Rows are points. Examples show where two turns around zero, p and q, send a point. Where does a point land after both, in the order given? Backwards means that the second turn is done in reverse. Each puzzle has new turns, and all numbers are rounded.

Turn p:
11  -37  19 => 8  -28  32
-48  8  16 => -49  13  7
40  53  -12 => 43  46  -25
7  -15  -14 => 8  -19  -7
-11  -9  -9 => -10  -12  -7
Turn q:
-3  -12  -16 => -3  -6  -19
10  -15  -27 => 8  -1  -32
-19  -6  -1 => -17  -10  -1
-9  15  -32 => -18  22  -23
20  18  76 => 30  -5  75
Where do these land?
p, then q: -12  13  -32 => -15  11  -31
q, then p: 30  -4  52 => 34  2  49
p, then q backwards: -14  30  -21 => -2  9  -38
q, then p backwards: -32  -12  -16 => -33  -8  -17
q, then p: 27  -26  18 => 33  -20  15

Turn p:
10  -10  -38  8 => -1  -5  -37  18
-13  -30  25  0 => 5  -34  19  -14
-63  -34  -3  -18 => -52  -48  7  -18
39  63  27  11 => 32  67  28  11
30  24  -19  29 => 21  28  -14  36
-2  -12  8  -29 => -3  -6  -3  -32
Turn q:
18  -6  44  -1 => 24  11  40  0
-39  7  -46  41 => -28  -7  -51  44
-11  -4  30  -27 => -14  13  34  -14
19  -30  11  -23 => 7  -25  29  -21
1  1  -27  27 => 6  -12  -30  19
-14  37  -46  34 => -5  13  -64  22
26  -4  34  -51 => 10  6  43  -50
Where do these land?
p, then q: -8  -11  54  37 => 36  0  54  15
p, then q backwards: 18  38  -21  -32 => -12  54  0  -11
q, then p: -7  24  -38  19 => -20  4  -36  26
p, then q backwards: -7  23  -39  -24 => -32  34  -21  -7
p, then q: -4  -6  -3  47 => 24  -12  4  39
p, then q: 37  -32  26  -37 => 13  -23  10  -60
p, then q backwards: -30  -35  21  -11 => 6  -41  -11  -29

Turn p:
12  21  -18  -61  -7  20 => 30  31  -18  -53  -2  12
29  -6  26  13  11  18 => 23  -8  25  18  17  19
-5  -13  -13  23  19  -11 => -13  -11  -10  20  18  -16
-34  -22  -22  34  -24  -13 => -33  -30  -27  22  -26  -13
2  -3  29  -13  5  -8 => 5  -1  30  -10  0  -7
34  7  19  -13  1  -11 => 30  19  24  4  0  -6
-32  3  1  20  30  -3 => -41  -8  3  4  24  -4
-18  -5  -40  -17  -26  15 => -2  -6  -46  -23  -20  6
12  18  18  14  -9  -8 => 0  15  19  19  -11  8
Turn q:
-25  -8  -36  -7  51  -9 => -8  9  -52  -7  43  -2
-6  -16  19  -3  -20  -1 => -9  -23  21  0  -4  1
5  5  12  22  -9  -11 => -2  0  9  24  -12  -9
23  -4  5  -9  -21  -13 => 23  -13  17  -2  -11  -12
-2  20  16  -8  -25  -5 => -7  5  25  -9  -18  -17
8  5  12  -10  -15  -1 => 5  -2  20  -7  -8  -5
5  -4  19  3  76  13 => 2  34  -5  22  62  30
1  -2  16  -8  -11  4 => -3  -5  20  -5  -3  2
-8  3  -63  20  -25  23 => 0  -5  -54  -15  -47  12
Where do these land?
q, then p backwards: 42  11  -11  8  -15  -1 => 35  -5  4  -10  -30  -6
q, then p backwards: -26  1  -11  14  30  33 => -17  34  -25  14  6  26
p, then q: 19  7  30  -34  -18  -2 => 21  7  46  -12  -9  -3
q, then p: -14  -30  -43  8  -1  14 => 12  -20  -50  -11  4  -1
q, then p: -7  -9  15  7  22  -9 => -17  -5  5  11  23  -1
q, then p: -34  1  24  23  1  -4 => -44  -18  5  3  -4  0
p, then q: 20  19  -5  -27  -19  -31 => 17  18  17  -6  -25  -35

Turn p:
-23  -18  24  13  24  -14 => -9  -22  25  15  18  -24
30  -14  18  -12  19  31 => 27  -1  32  -17  10  27
29  28  -42  3  28  7 => -10  31  -20  7  28  45
-60  -33  -11  -25  -67  -20 => -14  -54  -44  -20  -52  -46
22  -32  -16  -11  -29  -27 => 39  -18  -39  0  -3  -8
12  5  25  19  52  -17 => 1  13  34  21  48  -8
9  27  -23  29  -29  23 => -8  28  -13  22  -38  25
-12  32  44  -7  -11  12 => -10  27  33  -20  -21  -25
-8  4  -17  -9  12  5 => -16  -4  -7  -7  9  12
Turn q:
17  10  17  -11  24  22 => 11  12  1  -6  19  35
12  21  -25  32  10  -4 => 11  8  -22  20  28  -24
-24  29  -1  28  -31  -40 => -20  31  5  23  -16  -51
-33  27  -22  -32  20  26 => -42  8  -38  -21  11  24
12  33  17  6  32  -4 => 4  35  7  0  36  9
4  -45  25  -31  -73  15 => 16  -24  16  -2  -88  20
7  -11  20  -2  20  11 => 6  -5  18  -1  14  23
13  12  -13  -10  -12  -35 => 11  16  -3  -21  -8  -32
-8  -76  -18  21  10  9 => 3  -80  16  10  5  -4
Where do these land?
q, then p: 10  33  43  -38  39  21 => -30  30  39  -43  -5  35
p, then q: -30  -39  22  40  -9  -25 => 14  -25  46  23  -2  -42
p, then q: 6  32  -9  23  -11  -11 => -10  23  -20  21  6  -20
p, then q: 17  18  -33  -40  -20  14 => -3  0  -52  -26  -15  17
p, then q: -34  33  -33  -5  15  -14 => -55  -8  -19  -2  12  -13
q, then p: -9  -19  2  -31  -17  38 => 4  -24  -4  -14  -41  25
p, then q: 16  -26  -44  35  -10  19 => 19  -34  -27  47  -1  10
p, then q: 19  -2  22  8  41  -21 => 7  15  26  -2  45  8
q, then p: 5  -30  30  9  -28  -19 => 35  6  15  5  -24  -31

Turn p:
20  18  7  -10  -10  9  10  -27 => 24  27  1  11  -11  10  5  -15
2  -30  24  22  6  30  -3  23 => -15  -29  28  12  -12  26  -8  23
16  28  -21  -10  31  -25  4  -21 => 22  31  -5  -8  42  -13  2  -11
-33  -13  10  -4  -4  29  -30  20 => -28  -24  8  -15  -24  6  -35  -2
11  5  8  36  3  -37  -23  26 => -7  -9  7  25  16  -42  -7  35
-20  -32  21  1  -15  28  -12  -14 => -5  -34  12  6  -30  18  -11  -22
-3  -3  -37  -8  29  5  -9  37 => -12  -5  -11  -39  27  6  -15  31
27  14  -37  19  -4  -40  9  -16 => 29  12  -36  18  33  -22  18  11
-17  7  -14  -25  22  -15  30  -11 => -9  16  -5  -25  25  3  25  -25
-31  4  21  10  -28  35  2  11 => -36  -3  -2  14  -40  19  -13  -6
27  3  18  -31  -30  -20  21  -28 => 36  21  4  3  -27  -12  39  -19
Turn q:
29  26  -10  21  -50  15  -8  -9 => -14  6  -6  8  -57  37  -2  -5
16  -28  -21  24  10  21  21  3 => 16  -10  3  36  13  25  20  14
-9  26  23  -9  16  -2  58  4 => 8  39  2  -31  21  2  44  -5
35  -8  27  -7  9  22  -6  42 => 33  2  39  -13  -9  10  -9  37
-28  -47  9  -11  -2  -8  -7  4 => -22  -37  15  1  26  -22  2  12
-16  22  -31  8  -14  13  -8  -12 => -19  8  -35  8  -5  20  -14  -5
-42  14  11  18  -15  -19  -9  -33 => -49  11  -5  3  5  -13  -6  -37
-19  -19  4  -32  23  -20  -11  -23 => 4  -27  -7  -15  28  -31  -7  -23
13  -2  -2  -19  46  -6  -12  4 => 42  -1  -1  -4  20  -18  -17  -3
22  16  -9  7  -23  -16  -19  21 => 1  8  -5  6  -43  -9  -12  16
Where do these land?
p, then q backwards: -9  8  -4  -21  -19  11  -3  -25 => 16  28  -3  -4  -2  -7  -5  -24
p, then q: 7  7  -20  -11  10  4  -24  5 => 19  -9  -8  -9  -8  -11  -23  6
q, then p backwards: 9  9  6  -23  9  -8  -23  -3 => -1  -2  -7  -19  -2  -1  -31  -7
q, then p: 16  -47  9  29  -39  -32  13  -13 => -28  -32  -1  43  -15  2  48  -12
q, then p: -21  -50  14  27  27  -10  27  3 => -28  -5  40  25  43  4  24  1
p, then q: 19  25  4  9  6  16  -15  -20 => 10  16  8  10  -21  11  -28  -12
q, then p backwards: -13  43  6  -6  -11  -2  -31  4 => -20  33  -7  -21  -7  21  -24  11
q, then p backwards: 15  3  17  -12  -22  24  -6  11 => 7  -16  7  -18  2  29  -3  19
q, then p backwards: -10  -24  -2  11  46  -23  76  25 => 45  7  -7  11  22  -67  51  -2
q, then p: -13  26  -30  -3  -8  19  -14  12 => -6  1  -28  -19  -1  3  -34  14

Turn p:
-24  -28  3  19  -34  -16  10  38  -20 => -27  -17  20  -3  -42  -11  -7  25  -34
7  53  35  -2  -7  -50  -11  -29  -6 => 58  7  12  -20  -24  -11  -8  -53  5
13  -11  22  -26  7  18  15  -23  20 => 10  -3  3  -6  20  41  25  -3  11
-57  1  -11  9  3  9  34  17  27 => -52  21  1  -39  3  -10  22  -2  -22
58  -11  -6  23  28  -10  16  40  12 => -1  42  7  62  -20  2  18  19  14
-61  -4  -30  -49  10  20  -20  13  -7 => -25  -20  16  -45  53  -35  -7  28  1
16  -2  -41  4  13  19  25  1  -37 => 0  -10  -38  29  13  -28  24  23  -11
26  1  14  6  -8  74  -35  -11  -18 => 16  -8  -32  24  43  41  -45  17  -19
45  -10  11  28  -49  -1  -2  7  38 => 3  20  -15  8  -54  49  -20  16  16
-21  11  4  -13  37  -64  -31  -53  -11 => 19  -33  26  -9  7  -38  1  -69  41
Turn q:
27  -5  -17  -16  -31  15  35  4  -15 => 39  7  -30  -16  -4  14  19  23  -10
17  -52  -51  -32  39  17  20  1  18 => 3  -17  11  1  6  51  31  49  52
-2  -2  57  22  -9  23  -68  21  -6 => -11  -34  37  -20  -35  -36  -54  -16  -27
-11  -12  13  -4  -33  51  -5  -36  -28 => -1  -38  -19  0  -26  20  6  7  -57
-1  42  -60  -45  -21  -25  20  1  -11 => -7  27  -52  -38  53  4  33  7  8
-3  27  7  -8  14  -12  -39  9  -8 => -18  -14  6  -19  22  -20  -24  -20  6
-16  -37  -28  -16  27  18  8  30  57 => -24  21  40  -15  -20  41  17  29  43
-25  -43  -31  -1  -9  -20  35  6  -25 => 2  22  0  28  22  6  23  57  -13
-36  40  35  0  36  -42  34  6  -14 => 4  39  23  30  55  1  -12  -47  -14
33  -15  46  19  -41  -1  -21  -14  -10 => 32  -28  2  3  -38  -47  -1  -8  -26
20  35  5  55  16  -6  6  4  5 => 9  20  -23  26  -14  -12  -40  -29  23
-3  23  24  25  12  -17  -25  -32  36 => -27  -6  5  19  -20  -23  1  -52  16
Where do these land?
p, then q: -12  -2  -38  3  51  -66  14  53  -33 => 18  60  20  46  22  -68  15  -29  -10
q, then p: -28  -22  5  21  -19  60  17  -12  -3 => 0  -23  -27  -1  -4  1  -32  36  -51
p, then q backwards: 7  10  -6  2  5  37  -29  -43  8 => 16  42  -22  -4  32  7  6  -5  -26
q, then p: 1  31  -28  6  24  -56  6  51  34 => 16  63  14  -39  17  -9  0  -42  35
q, then p: -5  8  -26  16  -2  -76  13  6  1 => -4  51  5  -2  -18  -40  19  -43  15
q, then p backwards: 7  -40  6  -22  -39  -1  -42  11  5 => -34  -12  -17  -31  -28  -29  18  25  -22
q, then p: 4  19  -7  -21  -13  61  44  -23  -24 => 5  -21  -55  25  36  1  4  47  -12
q, then p: 46  -14  29  19  -7  -2  -21  -2  11 => 10  -16  9  2  -46  25  -6  5  29
p, then q: -11  -7  30  -25  12  44  24  -43  14 => 11  -26  1  13  7  73  0  5  6
p, then q: -10  18  35  0  -12  -1  -26  3  -13 => 10  -45  2  -9  2  -16  -9  -7  -6

Turn p:
-5  -22  5  -23  -29  13  -2  -9  -5  29  -6 => 28  -32  8  -23  -22  -5  -6  -1  -5  -3  -9
-14  16  5  -26  -14  19  -20  3  22  -60  -5 => -34  0  3  -18  35  -14  -36  -8  19  -36  -17
13  -14  -19  -4  0  5  -11  13  7  -11  -5 => 12  1  -13  4  17  4  -23  -1  -8  -3  2
18  13  18  -14  15  -44  22  4  16  21  -16 => 17  28  -7  -10  0  -37  25  13  13  32  4
-4  20  -27  -12  -9  -4  -3  4  -19  -21  2 => -26  13  -10  -14  2  3  -16  -11  -25  -1  -10
-10  -21  4  13  28  31  8  -9  -9  -1  -3 => 1  -26  4  13  16  35  16  4  9  3  -5
-2  -4  -9  29  4  1  7  -23  18  -5  25 => -3  7  -13  16  -12  21  10  -20  22  -14  18
-14  -1  9  11  24  -14  -13  -10  -6  -2  -10 => -15  -12  5  20  11  -9  13  -8  4  18  5
1  0  4  19  -17  27  6  -5  17  13  -14 => 21  -3  7  15  -13  8  2  0  13  -20  -25
-6  -5  0  14  1  -9  12  24  -8  21  14 => 3  6  3  9  -23  10  -1  23  -4  16  12
18  3  7  -4  -17  -27  2  12  -28  -1  11 => -6  8  -7  -10  -13  -19  6  17  -31  -3  19
7  15  3  -2  15  3  -8  -3  -6  17  7 => 5  10  21  -1  2  4  11  -8  -8  10  6
Turn q:
10  0  -7  1  -8  6  9  -34  10  -3  7 => 18  9  -2  16  -9  15  19  -15  6  7  -4
8  -27  4  -7  17  38  7  -28  2  -33  8 => 18  -28  9  -4  11  40  26  -5  29  13  -4
-3  7  -7  15  -5  26  4  3  -8  -2  28 => -5  13  -8  -3  8  29  7  3  5  -17  19
-8  -16  -12  4  -6  -10  12  6  -8  5  -18 => -16  -16  -10  17  -5  -7  -1  5  -8  -3  -11
6  -28  17  7  31  -3  13  -23  15  -9  5 => 2  -15  17  7  -1  -3  33  6  26  27  4
7  -5  19  -17  5  -16  12  4  -16  16  -5 => -12  -11  13  -12  -21  -12  6  -1  -20  9  1
5  4  -30  9  -9  8  -35  6  -8  4  22 => 9  7  -13  12  22  12  -25  -12  -6  -9  32
-1  -11  23  4  -7  -3  5  10  16  8  -12 => -4  -1  16  4  -18  -9  -6  21  9  1  -9
15  -6  -9  -6  22  12  21  -1  18  -15  9 => 12  -7  -20  -12  -1  10  21  10  18  19  3
-17  23  2  -22  -20  -19  -19  25  3  25  -16 => -11  15  -2  -12  -15  -27  -44  -9  -15  -11  -11
-12  2  11  -5  -8  -27  5  9  -2  -15  0 => 1  -8  3  -7  -5  -28  6  -1  -1  -21  -6
-33  40  1  -2  -5  -27  -18  19  -11  30  -28 => -33  30  1  -8  7  -37  -35  -12  -24  -10  -21
23  18  -13  18  -7  14  -17  5  -11  -11  1 => 21  12  -6  3  26  16  -7  10  -19  -5  7
Where do these land?
q, then p: -3  -8  9  5  -14  -3  13  -10  -35  9  8 => -24  -22  -5  -5  -9  12  15  14  -2  -16  -4
p, then q: 1  -16  27  -17  14  -2  18  -8  9  11  9 => 5  -6  -12  -14  -33  -4  4  12  14  13  11
p, then q: 9  -15  -10  6  11  13  2  5  -7  -20  0 => -8  -9  -10  -5  23  15  1  4  7  8  7
p, then q: -21  1  -3  1  -25  6  19  -10  4  5  -13 => 11  -11  -6  18  -11  -1  -17  2  1  -7  -27
q, then p: -4  -11  -11  6  -15  -26  9  -11  7  -4  4 => -5  8  -29  16  -13  -4  7  -2  1  -9  4
p, then q: 1  29  -3  -31  12  7  13  -10  6  3  -8 => -3  8  3  -22  -15  -6  -1  -16  -4  24  -27
q, then p backwards: 9  -16  -14  13  16  1  12  -2  2  19  -11 => -15  -7  -4  16  19  -17  7  11  -14  0  -7
p, then q: -7  31  -14  8  17  3  -11  48  -20  -24  -12 => -43  18  16  -18  40  -8  -22  3  -11  -7  -7
q, then p: -8  -6  -4  14  -2  4  -14  -6  12  13  23 => -8  15  12  8  -8  8  -1  -11  17  -13  13
p, then q: 10  -14  -8  5  -35  -4  -2  15  -4  -2  7 => 20  -14  -7  3  14  0  -14  -3  -15  -23  12
q, then p: 5  41  20  14  8  -2  17  -11  13  7  -2 => -10  33  13  -17  -6  -14  14  9  -4  10  -28
p, then q backwards: 7  -15  11  -23  11  2  -76  1  12  -16  -7 => -11  -15  -2  1  9  -28  -73  4  -25  -13  -1
